Each row of a before or after table is a point. One or more steps were done to the points. Then noise was added and the rows were shuffled. The steps act on how far a point lies along the listed directions, d1 being the first. Name the steps. A step turns or swaps two directions, mirrors them in a line or flattens them onto one, adds a multiple of one to another, or multiplies one. Angles are multiples of 10 degrees, from the lower direction toward the higher: turns from -170 to 170, lines from 10 to 170 but not 90. Use the fewest steps. Two steps may share a direction if one is a turn and the other turns, adds or multiplies; they go together, in the order done. Otherwise the lowest direction goes first.

Directions:
(1): [-45 31]
(2): [-31 -45]
Before, 11 rows:
[-7 -61]
[68 71]
[23 -15]
[8 -49]
[57 62]
[-63 -15]
[0 -10]
[26 -9]
[16 -36]
[7 -32]
[4 -44]
After:
[-44 26]
[10 -85]
[29 58]
[-41 44]
[-26 -7]
[-38 24]
[-28 15]
[12 -97]
[-39 12]
[-24 -14]
[-9 8]
Steps: turn d1 and d2 by -130 degrees

Directions:
(1): [-69 9 -12 33]
(2): [-14 -75 16 -4]
(3): [1 -15 -73 -21]
(4): [33 -13 -17 67]
Before, 13 rows:
[36 44 -19 5]
[-26 -54 -13 -26]
[-1 -45 -4 -23]
[-20 -22 -29 -70]
[60 38 -88 11]
[24 29 14 43]
[32 11 -26 -15]
[-63 -4 40 5]
[-40 -2 44 -32]
[5 30 -8 -38]
[-38 -61 -27 70]
[74 24 -36 14]
[-45 -60 -34 -71]
After:
[30 54 10 -7]
[-19 -26 -56 -15]
[19 -75 -31 67]
[55 45 50 -3]
[-69 -35 63 26]
[12 -47 1 13]
[-61 -25 -44 -7]
[-11 40 19 -34]
[35 13 15 10]
[57 69 59 45]
[-2 -58 4 34]
[34 24 -31 8]
[37 -35 -34 51]
Steps: turn d3 and d4 by 120 degrees

Directions:
(1): [12 41 -12 31 -15 -7 -60 -81 16]
(2): [38 2 -7 -64 83 -7 -30 -7 15]
(3): [0 20 28 -55 -25 59 4 -32 -65]
Before:
[23 -49 9 -44 41 18 -10 57 -2]
[23 25 -17 -8 54 13 -37 -36 23]
[-54 26 -18 129 -87 -55 9 -32 39]
[-20 -40 -39 53 -31 -9 -2 9 36]
[-49 5 -39 61 -30 -16 -28 12 38]
[-3 -30 20 -11 -14 2 56 78 -23]
[-32 -33 1 41 -36 -1 32 19 -17]
[-29 -8 -20 58 -47 -36 18 28 15]
[-2 29 8 -13 -16 11 -18 -27 -9]
[-35 -30 15 -27 -33 62 67 40 -57]
[18 20 -15 112 -38 -26 -11 -11 4]
[23 20 13 -109 -18 67 -3 -60 -82]
After (12 x 9):
[-4 -24 -22 -12 27 -39 27 71 21]
[18 -7 -4 -95 70 53 -2 -6 -25]
[53 5 3 -57 68 -10 -23 8 7]
[-8 -62 -38 6 18 -10 12 40 35]
[-15 17 12 -7 -35 15 11 2 -13]
[39 -3 -4 -7 26 11 -83 -39 14]
[15 -30 -6 58 2 -20 59 91 -12]
[0 -44 -8 -28 47 -5 20 35 -11]
[-46 -31 -30 19 8 -12 13 75 31]
[11 34 15 -66 -62 69 -4 -78 -86]
[-45 -54 -3 22 5 -41 105 119 15]
[-12 25 -10 64 -36 24 -11 -34 10]
Steps: turn d1 and d2 by -100 degrees

Directions:
(1): [85 -2 65 16 -35 14 20 6 -45 -6 -3 -50]
(2): [26 -15 -23 -34 -10 -61 -91 -12 2 -42 5 -41]
(3): [22 -90 -16 32 -28 37 -37 -21 2 41 38 35]
(4): [-82 7 38 37 -62 14 -44 40 -17 -3 -1 -26]
(5): [21 27 -20 13 42 85 -56 7 15 9 -57 -25]
(6): [-24 -46 37 -59 -10 -5 0 -36 -26 19 -88 20]
Before:
[-38 26 17 -2 -11 -23 5 11 -19 -19 -21 -28]
[-35 13 -1 -32 11 35 43 6 2 30 -54 6]
[74 1 14 84 19 27 25 18 22 2 104 13]
[-45 77 16 50 -34 -20 8 50 12 -29 37 -54]
[78 -24 -19 44 31 48 -54 23 11 -16 1 -49]
[31 -42 3 23 -4 20 -23 1 -6 5 57 -29]
[-89 -24 8 -4 -2 6 -11 0 -19 4 -36 -5]
[41 -20 25 0 30 1 115 -5 -5 22 22 29]
[-18 -51 40 31 -75 28 -46 22 -17 41 -14 -23]
[-70 0 -15 6 -28 15 5 25 -8 30 4 30]
[-41 35 -37 -45 53 1 -98 -10 46 -41 -26 -47]
[120 -27 -23 -102 44 -65 58 -91 -16 -42 -55 31]
After:
[-41 27 4 -2 -9 -36 14 7 -10 -21 0 -19]
[65 28 -125 -62 113 -13 -2 -63 58 -44 -29 43]
[-30 24 81 -11 -62 -47 41 9 -34 -15 -38 -42]
[-78 -55 1 20 -60 -10 -38 16 13 42 16 19]
[55 -72 90 -13 0 35 22 -42 -31 35 -52 33]
[18 -22 -4 -21 63 23 90 -20 13 34 -18 45]
[5 -75 19 -19 -8 13 -25 -23 -17 20 -2 -7]
[-10 11 1 31 -42 8 32 39 -23 19 50 7]
[-58 10 -13 46 -3 -13 8 31 -5 -16 58 -19]
[-35 44 -31 13 12 38 39 36 23 18 8 -4]
[8 -61 15 -2 8 43 -73 4 -10 2 -78 -28]
[18 52 14 6 5 8 -85 24 14 -60 18 -102]
Steps: turn d1 and d6 by 120 degrees; turn d4 and d5 by -30 degrees

Directions:
(1): [23 -2 -48 18 27 23 -11 35 -84 66 -69 -37 35 -27 9 -10 28 34]
(2): [51 16 -38 33 19 -13 97 34 4 34 35 33 24 22 34 17 -9 -68]
Before, 11 rows:
[17 18 13 13 8 -5 28 12 -15 3 24 9 24 5 -7 -11 0 -42]
[55 -1 -57 24 64 43 41 52 -86 87 -59 -37 26 -28 29 -10 43 8]
[-9 12 38 -28 -41 -31 22 -21 94 -79 83 71 -51 17 -3 10 -27 -42]
[-15 -13 30 -10 17 20 -17 46 -55 29 -48 5 24 -26 -25 -2 -21 34]
[82 15 -51 46 52 -5 66 42 -53 72 -54 -7 58 -43 22 -4 55 -22]
[15 6 2 28 -21 -39 70 -2 73 -44 63 61 -7 44 24 37 -31 -78]
[-14 -14 28 -4 -12 -11 75 -24 64 -49 76 19 -16 56 29 17 -48 -40]
[5 -3 70 -31 -17 -19 -19 -4 58 -39 35 32 -42 1 -3 8 -5 1]
[53 -1 -108 49 44 16 48 72 -105 122 -74 5 84 -6 51 -5 34 -5]
[6 -1 5 -6 2 22 28 -15 32 -38 41 31 -9 -1 -2 -9 -12 -41]
[-60 22 98 -7 -67 -28 -2 -59 135 -131 126 68 -71 30 6 40 -55 -70]
After:
[27 6 -21 38 -7 -28 62 15 32 -11 26 43 11 31 30 32 -17 -62]
[16 18 13 13 7 -4 27 10 -17 4 22 8 25 5 -6 -11 3 -41]
[-3 -15 2 5 3 3 70 -5 21 -15 39 1 0 41 33 12 -33 -22]
[12 -7 51 -26 -7 -11 -24 10 26 -15 10 19 -30 -9 2 3 3 16]
[35 -1 -70 33 22 0 58 45 -38 68 -20 35 55 17 44 3 13 -31]
[40 2 -24 12 47 29 48 31 -31 44 -12 -13 3 -10 23 -2 23 -13]
[70 16 -26 37 34 -17 70 23 -8 37 -16 12 39 -31 17 2 41 -40]
[-22 -12 42 -14 10 13 -14 37 -33 12 -30 16 16 -20 -28 0 -30 26]
[6 13 6 -15 -22 -14 15 2 38 -33 37 46 -28 -3 3 2 -9 -18]
[-34 20 46 12 -38 -3 -15 -22 43 -60 50 28 -32 -1 16 30 -23 -33]
[12 -3 -8 0 8 27 27 -7 10 -21 24 21 -1 -9 0 -12 -6 -33]
Steps: multiply d1 by 0.4

Directions:
(1): [10 101 -48 -36 -10 8 5 -22 4 6 32 20 11 22 56 3 -26 62 83 51 17 -4 25 -25 3 -50 -23 -40 -23 60 5 67]
(2): [-50 14 16 -27 84 2 36 -22 -7 -5 28 -5 -21 -6 31 78 62 48 -65 54 54 -27 8 58 -40 -8 -13 -38 -8 -60 -16 -6]
Before:
[11 -21 34 17 -50 24 -15 22 9 -23 -25 -11 4 -24 -13 -46 16 -35 -14 -39 -18 10 -2 2 -31 15 -3 26 1 17 -9 -21]
[5 123 -77 -59 -25 28 26 -34 3 20 35 27 39 27 66 -2 -44 82 82 64 26 2 32 -8 31 -70 -14 -33 -51 79 29 84]
[-66 -35 37 -6 61 2 11 4 -12 14 -17 -43 -14 -37 -33 75 75 -21 -88 10 24 -23 6 79 -40 22 1 -15 -11 -64 -36 -46]
[-46 4 26 11 51 -23 15 -5 -16 -1 2 -11 -17 -3 7 38 27 -2 -65 20 34 -12 19 11 -55 0 -22 -2 10 -39 -19 -18]
[40 -42 40 57 -39 35 -26 5 13 9 -38 -2 -6 -12 -49 -53 -47 -81 9 -75 -31 8 -3 -38 19 49 2 27 2 20 -5 -32]
[-20 120 -44 -46 -13 28 15 -30 -7 13 34 1 -16 22 81 9 -26 101 78 49 39 -3 9 -30 15 -58 -18 -63 -18 70 -7 65]
[-5 60 -26 -25 -12 15 -3 -13 -5 -6 3 8 -20 1 28 -8 16 44 46 5 31 1 12 -1 -23 -44 -13 -45 -34 24 6 23]
[28 155 -90 -48 -31 26 -1 -1 12 4 18 31 35 13 65 1 -51 83 136 49 -11 -14 37 -55 8 -56 -57 -62 -23 77 27 115]
[14 -57 21 46 -30 -21 -16 15 -17 23 -21 16 6 -28 -79 -49 4 -66 3 -51 -16 25 -20 -31 27 21 22 21 10 14 15 -27]
[-14 -25 39 -4 32 8 17 -1 -37 4 -20 -13 -28 -10 -17 31 39 -25 -77 -7 6 -2 4 32 -47 35 12 -23 3 -54 9 -38]
[8 142 -74 -45 -8 1 39 -60 9 26 42 40 -1 27 77 21 -34 107 72 68 24 -25 39 -10 -6 -47 -13 -80 -39 42 2 93]
After, 11 rows:
[12 -21 34 22 -42 26 -15 21 5 -23 -22 -14 4 -22 -11 -43 22 -33 -24 -35 -13 9 -5 6 -32 15 -3 23 1 10 -11 -21]
[12 143 -79 -47 -14 3 38 -57 11 25 42 41 0 32 76 16 -43 104 74 64 20 -23 37 -15 3 -49 -12 -80 -40 46 2 95]
[-21 124 -40 -45 -18 32 15 -33 -6 9 33 -4 -13 19 82 7 -26 102 82 50 32 -1 5 -35 14 -56 -16 -61 -20 74 -7 65]
[4 -58 25 45 -15 -17 -10 12 -23 23 -14 17 2 -31 -76 -37 14 -60 -7 -44 -8 17 -22 -22 19 22 20 18 9 9 14 -28]
[-54 -36 35 2 42 -4 5 9 -8 14 -23 -39 -6 -35 -41 57 60 -33 -70 0 14 -17 5 61 -37 26 5 -8 -11 -47 -32 -45]
[-7 61 -26 -23 -14 13 -8 -16 -4 -1 4 5 -16 2 24 -12 13 44 44 1 30 2 11 -4 -23 -44 -13 -39 -32 28 7 25]
[22 158 -92 -53 -24 25 4 0 12 4 16 33 28 13 68 5 -46 87 130 50 -9 -17 39 -49 2 -59 -62 -67 -25 75 23 113]
[-10 -27 41 -4 21 8 9 4 -37 6 -22 -12 -22 -8 -15 24 33 -27 -67 -13 0 5 6 21 -36 33 12 -19 4 -41 11 -35]
[-38 2 23 17 39 -27 13 -2 -16 -2 -8 -12 -16 -2 5 28 20 -10 -57 13 23 -9 16 2 -53 0 -22 6 11 -27 -19 -18]
[32 -40 45 52 -22 35 -16 -1 9 11 -29 -1 -13 -12 -40 -39 -36 -68 -2 -62 -15 2 -2 -30 10 46 0 20 1 8 -10 -34]
[2 121 -74 -55 -25 26 26 -33 3 23 35 24 41 24 61 -3 -42 80 81 64 32 4 32 0 31 -71 -15 -35 -52 81 27 82]
Steps: multiply d2 by 0.7

Directions:
(1): [19 -37 2 23 -61 -46 62 -43 -81 50 11 -36 32 51 -19 -9 -38 43 -60 32 32 -10 5 1 -23 -16 -24 -24 15 27 56 27 40 -13 19 56 -8 -11 -15 50 6 -93 48 -25 17 71 26 -33 -56 32 -67 -68 -20 -25 -26 -15 -30 40 -18 -13 -36 -65 19 44]
(2): [40 -30 36 27 57 -16 70 -34 -39 70 45 83 -5 -46 48 -12 32 -12 2 -66 19 -20 21 31 -27 -34 12 12 -47 23 18 5 -37 -23 -41 -38 -88 -17 26 -21 -22 -7 -17 -59 -62 0 -29 -96 83 51 -14 -4 15 -56 8 -31 28 -25 -8 13 -23 31 9 9]
Before, 12 rows:
[24 17 -25 -4 -20 -11 29 -3 -30 11 1 16 -1 -26 14 -21 -20 -7 10 -3 3 5 19 9 -15 -18 -5 -2 14 1 -1 -2 0 -24 -26 12 -36 14 10 -8 -14 -19 6 -35 10 28 19 -24 13 15 -17 -27 -32 -45 -2 -24 4 -4 22 15 -3 -19 -5 -7]
[26 2 42 17 66 17 46 -9 18 44 31 76 -28 -67 40 -3 24 -46 44 -72 11 -23 15 21 -27 -28 44 26 -56 22 5 -7 -61 -23 -29 -33 -88 -11 41 -54 -26 41 -33 -34 -66 -38 -42 -100 85 33 33 34 38 -20 13 -1 22 -53 -20 22 -3 58 19 -3]
[62 -62 30 32 -38 -90 125 -93 -109 104 53 13 40 40 -20 27 -49 49 -55 3 58 -41 18 22 -62 -56 -32 -5 -25 43 96 25 9 -27 16 37 -65 -29 1 50 -12 -112 46 -90 -9 90 14 -133 -19 89 -105 -95 15 -57 -70 -33 -35 13 -30 1 -56 -49 9 88]
[-32 48 -5 -46 21 66 -121 62 94 -98 -42 -19 -29 -33 -5 20 11 -37 59 35 -47 2 -15 -34 43 35 12 8 -1 -20 -47 -21 -10 14 20 -28 72 33 -24 -28 -5 82 -26 71 18 -67 -10 80 -14 -71 47 59 27 77 32 42 5 -3 40 5 60 64 -23 -29]
[-8 25 12 18 120 29 -5 8 35 -2 -14 108 -11 -90 69 4 85 -71 49 -59 -8 6 -4 27 21 -5 16 18 -34 -1 -48 -3 -57 -16 -49 -63 -53 -30 25 -57 2 76 -56 8 -73 -64 -39 -62 70 24 43 68 8 0 7 20 29 -59 42 25 26 77 -15 -32]
[50 -24 1 27 -48 -43 56 -47 -89 56 10 -45 31 78 -11 -25 -8 73 -26 61 14 5 2 -16 9 -4 -14 -3 20 41 51 43 44 -16 17 55 -20 9 -25 50 -11 -91 40 -10 14 73 18 -39 -69 32 -63 -56 3 -21 -14 4 -33 35 -34 -22 -31 -49 -10 8]
[16 -17 21 -9 78 16 8 28 14 10 40 106 -3 -64 43 13 50 -57 19 -72 -27 18 15 30 0 -17 11 26 -35 -10 -38 -24 -35 -22 -68 -55 -37 -13 31 -43 -21 52 -51 -18 -58 -42 -69 -41 76 30 35 51 49 -34 25 -10 26 -40 -12 16 21 67 -18 13]
[-7 -31 -14 -1 -21 -12 -11 18 -34 1 -31 -23 -1 37 -12 -10 -22 7 -7 10 2 -3 -7 29 -2 12 -17 -27 -5 17 22 1 25 46 15 8 -1 -29 9 27 -16 -29 5 16 -9 36 8 29 -28 12 -23 -26 -10 9 -6 10 -6 1 -14 1 -21 -22 12 14]
[18 -18 12 13 12 -11 53 -24 -24 28 40 16 9 -6 28 -13 13 -4 -7 -25 -3 -33 8 7 -21 -25 3 -2 -25 11 33 1 -25 -31 -6 -27 -64 -16 1 -18 -24 -16 -21 -21 -63 -7 -40 -46 43 31 -23 -9 13 -31 -4 -33 13 -47 -2 11 5 28 7 6]
[-29 34 0 -12 -45 -3 -46 16 34 -41 -75 -81 7 44 -24 -16 -29 12 29 52 -20 20 -9 -29 25 38 -18 -36 57 -11 -19 10 48 21 33 36 75 12 -2 52 40 -11 22 31 31 5 14 54 -46 -49 21 -16 -18 60 8 19 -4 27 7 -11 32 -66 -4 6]
[17 -41 0 10 -94 -61 51 -28 -85 44 7 -42 36 78 -7 -14 -33 35 -61 43 24 4 12 2 -16 -38 -18 -47 24 20 53 27 30 -18 28 88 -18 -26 -13 45 7 -98 62 -15 8 82 36 -37 -80 72 -66 -70 -37 -28 -47 -11 -40 24 -24 -20 -22 -44 -7 40]
[-25 21 -40 -10 35 45 -93 23 42 -62 -8 27 -30 -61 13 24 38 -54 75 -42 -39 -2 -2 12 21 32 18 41 5 -31 -29 -23 -68 9 -18 -66 10 22 37 -37 -17 71 -36 18 -40 -45 -20 20 60 -29 65 58 22 44 33 17 35 -21 27 17 16 55 -26 -37]
After (12 x 64):
[-44 17 -74 -10 -72 11 -98 15 4 -83 -39 -84 5 26 -52 26 -23 -4 16 48 -27 10 -14 -19 25 50 -14 1 60 -27 6 -2 3 18 35 20 83 24 -1 30 9 -9 20 48 32 20 30 77 -71 -43 17 -4 -11 73 2 31 -15 37 17 -8 6 -33 -18 -2]
[-3 -10 1 10 -93 -18 33 -20 -36 15 -16 -85 25 63 -51 -5 -70 31 -42 57 30 -10 -4 -19 -25 -9 -6 -26 28 27 59 19 42 -10 53 96 17 -1 -10 43 11 -74 54 9 39 57 36 -12 -102 8 -36 -53 -8 25 -36 21 -55 34 -34 -12 -24 -69 29 41]
[72 -19 34 33 67 -13 63 -37 -46 77 44 74 -9 -13 54 -29 63 19 36 -34 0 -2 17 15 6 -27 24 35 -41 36 15 23 -32 -24 -43 -37 -97 5 14 -17 -41 -10 -23 -44 -63 4 -37 -97 64 49 -11 4 32 -47 20 -9 20 -27 -25 1 -15 44 -18 -23]
[-12 -31 -24 -13 -75 -24 -1 18 -43 -15 -10 -54 47 66 -49 17 -46 19 -69 63 -9 29 -5 -8 8 7 -36 -24 48 -4 17 9 66 -11 15 73 71 -5 -26 55 16 -61 37 31 48 53 3 43 -107 5 -34 -36 3 5 -20 11 -51 48 -27 -17 5 -62 -4 59]
[-36 46 -14 -44 -11 59 -123 60 87 -103 -50 -51 -20 -7 -22 19 -8 -26 44 59 -42 1 -17 -44 44 41 4 1 16 -22 -38 -15 7 16 37 -6 93 37 -37 -11 3 60 -10 73 37 -48 5 92 -46 -76 34 45 18 84 23 46 -8 15 38 -1 61 36 -19 -20]
[23 16 -31 -8 -26 -10 25 -3 -32 6 -1 13 2 -28 12 -20 -22 -2 8 3 7 3 15 8 -13 -20 -8 -3 17 0 2 1 1 -23 -28 13 -33 18 8 -3 -11 -22 10 -36 11 32 20 -19 8 13 -17 -28 -33 -41 -2 -21 -2 -1 22 14 -3 -28 -5 -10]
[-40 14 -43 6 -64 -21 -14 -7 -29 -33 -63 -70 45 56 -35 11 -25 14 -47 93 11 19 -32 -21 29 21 -36 -39 59 5 13 30 63 0 40 79 74 -24 -40 54 44 -56 42 60 49 43 43 39 -144 -4 -42 -30 -49 50 -47 48 -62 42 28 -12 3 -67 -1 21]
[43 -36 36 12 40 -26 62 -17 -36 68 41 96 -9 -35 68 -12 49 -27 9 -68 11 -8 26 40 -21 -57 25 -5 -48 16 11 5 -60 -33 -39 -17 -107 -31 35 -37 -27 2 -10 -54 -86 0 -25 -107 74 92 -8 3 5 -65 -7 -29 27 -48 -10 11 -6 63 -18 1]
[-11 39 25 -8 54 22 -41 20 68 -19 -47 23 -25 -44 37 -17 33 -39 81 -39 -33 10 4 -2 20 21 15 -7 3 -18 -49 -9 -19 7 -19 -48 3 2 37 -12 14 62 -37 3 -38 -62 -32 -3 73 -33 68 38 12 32 36 6 45 -27 15 15 47 19 -9 -25]
[7 -19 -1 14 -51 -25 50 -29 -43 16 21 -43 26 45 -8 -9 -23 24 -37 23 2 -26 4 -9 -17 -21 -16 -19 7 13 53 7 14 -25 27 20 -25 -10 -18 16 -6 -59 8 -3 -21 29 -16 -15 -20 22 -52 -38 -1 -16 -23 -25 -15 -17 -6 0 -2 -18 13 20]
[1 -25 -4 3 27 -2 -7 23 -16 4 -19 29 -21 -6 17 -16 4 -16 16 -29 -8 -8 -2 44 0 3 -2 -10 -31 19 3 -12 -9 44 -9 -36 -35 -31 30 -8 -29 12 -24 0 -44 5 -14 2 29 20 1 0 5 -7 7 0 20 -27 -9 9 -12 18 8 -4]
[78 -60 48 31 30 -74 129 -82 -86 115 72 84 16 -15 21 24 -8 17 -17 -55 49 -47 32 43 -64 -65 -11 16 -56 41 73 12 -38 -33 -15 -20 -114 -35 26 10 -29 -62 5 -111 -53 50 -22 -173 61 104 -71 -56 36 -75 -51 -39 -3 -28 -24 17 -46 8 3 66]
Steps: swap d1 and d2
